Every row gives one point. To make a cloud, some directions were put in groups of two or more. Within a group, all points are equally far from the middle, so they leave a hole (a ring in 2 directions, a hollow ball in 3). The other directions are filled evenly. Then the cloud was stretched, turned, moved and blurred a little. Count the holes, and give their numbers of directions, smallest first.

Cloud:
array([[-19, -42,  45],
       [ 13,  -4, -10],
       [-15, -42,  50],
       [ 27,   7,  10],
       [-46, -27,  -7],
       [-12,  47, -13],
       [-58,  -6,   7],
       [ -9,  17, -33],
       [-58, -18, -11],
       [ -3,   2, -24],
       [-31,   4, -43],
       [-41, -22, -22],
       [-43, -31,   1],
       [  3,  29, -15],
       [  5,  19, -17],
       [  3, -10, -17],
       [ 35,   3,  46],
       [-14,  20,  30],
       [-53, -19, -20],
       [ -7, -20, -18],
       [-32, -14, -31],
       [  2,  -7, -18]])
Holes: 1 (2)

Cloud, 46 rows:
array([[ 21,  15, -23, -13,  14, -11],
       [-11,  24, -14,  -9, -35,  10],
       [  2, -48,   8,  10,  18,  -7],
       [ 38,  -1,  18,  29, -11,  -3],
       [  7,  -1, -41,   6,  12,  18],
       [ 49, -10,  10,   8,  19, -16],
       [ 18, -12, -11,  16, -36,  18],
       [ 15, -27,  17, -35,  25,  -3],
       [ 44,  -9,  25,  21,  12, -11],
       [  4,  27, -10,  60,   4,   2],
       [-12, -12, -10,   7,  34,  36],
       [ -8,  19,  -4,  31,   7, -15],
       [ 16,  -8,  35,   5, -28,  17],
       [ 33,   8, -27,  17,  18,  28],
       [ 11, -31,   5,  36, -32,  23],
       [ 20, -18,   3, -19, -45,   1],
       [ 21,  40,  -5,  29,   2,   8],
       [  1, -51,   0,  -1,  -5,  20],
       [ 10,   5, -18,  -3, -32, -15],
       [ 14,   8, -36, -16,  11,  15],
       [ 15,   3,  42,  15,  15,   3],
       [ 22,   8, -19,  39,   5,  -5],
       [  2,   6, -21,   0,  40, -17],
       [-18, -40,  -9, -19,  20,  11],
       [-13,  12,   4,  12,  13,  16],
       [ -1,  21, -14,   7, -30,  -4],
       [  7, -35,  13, -30,  28, -22],
       [ -5, -12, -42,  22,  14,  -5],
       [ 37, -20,  19,  40,  35,  16],
       [  2, -11,  32,  18,  17, -16],
       [ 16,  -9,  42,  16,  -6, -10],
       [  8, -18,  24,  29,   0,  42],
       [-16, -10, -39, -32,   4,   0],
       [-22,  27,  -4,   5, -32,  26],
       [ -3,  21,  10,  19,  27,  -8],
       [ 13, -25,  25,  34,  18,   9],
       [ 12,  -1, -25,  45,  -7,  -2],
       [-26, -20, -25, -45,   5,   2],
       [-25,  -2, -30,  17, -11,  22],
       [  6,  39,  -7, -20,   0,  18],
       [ 25, -26, -35,  23,  11,   3],
       [ 16, -14, -46,  -3,   6,  24],
       [-28, -11, -14,  16,   4,  12],
       [ -4,  26, -17, -33,  -5,  25],
       [ 38, -19,  22,  -2,  13, -12],
       [ 40, -34,   4,   2,  22, -36]])
Holes: 1 (2)

Cloud (79 x 8):
array([[  6,  19,  38,  35, -17,  15,   3,  -1],
       [ 35,   8, -23,   7,  13, -13,   9,  15],
       [  2,  29,  33,  -9,  28,  31,  12, -10],
       [ 28,  25,  33,  14, -24,   5,  -5,   2],
       [ -4, -54,   1, -20,  16,   3,  -4,  -8],
       [ -9,  -8,   5, -10, -19,  37,   4, -36],
       [-27,  -2,  35,  10,  28, -27, -14, -11],
       [ 13,  15, -27, -25,  18,  22,   0, -31],
       [-28,  43, -10,  23,   4,  21,  -6,  20],
       [-20,   9,  59,  -8,  23,  14, -30,   3],
       [ -9, -47,  -3,  16,  -1, -24,  12,  11],
       [-22,  22, -16,  -3,  13,  20,  -5, -30],
       [ -2, -20,  22,  17,  15, -23, -39,   0],
       [-15,  20,  12,  12,  13,  26,  43,   7],
       [  2,  48,  12,  12,  -2,  26, -37,   2],
       [-21, -22,   4,  18,  52,  43,  11,   1],
       [-18,  16,   9,  36,   5,  24,  37,  17],
       [ 27, -10, -17,  11, -26,  25,  -7,   5],
       [ -4, -16, -18,  -4, -19,  -9, -43, -11],
       [-27, -46,  18, -11,  19,  13,  -5, -24],
       [-44,  13,  15, -25,  27,  -1,   7,  19],
       [ 16,  36,  17,   0,  -2, -18,  25,   4],
       [ -2,  24,   4,  20,   1,  -1,  38, -18],
       [  4,   5,   5, -31,  34,   9, -25,  31],
       [-21, -14,  38,  32,   0, -20,  18, -16],
       [-56,   4,  22,   3,   4,  23,  -6,   2],
       [-37, -21,  18,  -5,   0,  40, -16,  13],
       [ 11,  11,  23,  -7,  26, -13,  33, -13],
       [-36, -15,  11,  27,   5,  15, -31,  19],
       [-24,   0,  26,  -2,  18,  31,  -6, -39],
       [ 29,   3, -14,  -5,  48,  10,  16,  -7],
       [-31,   5,   0,  18,  36,  49, -11,   6],
       [ -8,  42,  32, -21,  24, -15, -19,  15],
       [-40, -23,  19,   0,  12,  37,  19,  19],
       [ 16,  22,  25, -23,  29,  12,   8, -27],
       [ 18,  17,   1,   6, -45, -21, -17, -23],
       [ -2,  30,   9,   8, -49,   2, -33,   5],
       [-26,  42,  -7,  19,  -3,  -8,  20,  34],
       [  2, -18,  26,  22,  38,  -2,  19,  27],
       [ 14,  16,  44,  21, -25,   6,   1, -13],
       [ 13,  30,  15,  -2,  -9, -26,  11,  34],
       [ -3,  43,   8, -10, -20,  16, -32, -21],
       [ -2, -22,  49, -12,  14,  20, -10,  14],
       [-11, -40,  16, -29,   8,   1, -25, -22],
       [ 20, -12,  -3, -31,  15,  16, -20,  22],
       [-18,  20,  19,  -6,  58,  26,   1,  23],
       [-28,  -5,   2, -25, -21,  27, -24,  16],
       [ 23,   3,  44, -14,   1,  30, -20,  -3],
       [ -1, -15,  -1, -41,  32, -10,   7,  -6],
       [-16,  32,  30,  20, -22,  12, -27, -12],
       [ 10,   8, -12,   8,   0, -26,  -2,  44],
       [-25,  19, -20,  41,  19,   2,  16,  32],
       [ -9, -11,  -8,   3,  60,  24,  26,  19],
       [-22, -25,  18,  18,  21, -26, -23,   0],
       [ 20,  24, -15,  -2,   5,  20,  21,  24],
       [ 30, -27,  17,  25,  -4,   0, -15, -14],
       [ 13, -12, -14, -29,  -4,   2, -47, -21],
       [-32,  13,  42,  -1,  32, -15,  -9,  -7],
       [ 10,   0,  37,  35,  15, -11, -13,  21],
       [ 15,   8,  34,  15,   6,  43,   0,  -6],
       [-37,   2,   6,  22, -12,   5,  47,  15],
       [-38,   7, -11,  11, -10,   9, -10, -23],
       [  7,  44,   9, -25, -22, -13, -36,   2],
       [-32,  -2,  32,   6,   5,  12, -24, -31],
       [-44,  12,   2, -14, -14, -18,  -5,  31],
       [-28,   5,  -5,  -3,  -1,  25,  44,  12],
       [-35, -12,  26,   5,   8,  48,   9,   2],
       [-53,   6,  19,  25,  -7,   8,  -6,  24],
       [-13, -28,  14, -12,   9, -18, -41, -11],
       [-30,  19,  37,  26,  13, -18,   1, -11],
       [-23, -10,   4, -25,  -1,   9,  29,  29],
       [-22,  -7, -14,  15, -25, -10, -14,  42],
       [-34,  24,   1, -24,  20, -19,   2,  12],
       [-21, -13,  -9,  30,  23, -22,  16,  39],
       [ 30,   3,  23,   3,   2,  -9,  -4,  27],
       [  0,  -8,  17, -20, -29,  38, -16,  -5],
       [-12,  18, -24,  -2,  50,  -7,  -6,   2],
       [  6,  24, -24,  -2,  53,  28, -13,  -6],
       [ 37, -16,   1, -26,  20,  14, -34, -20]])
Holes: 3 (2, 2, 4)
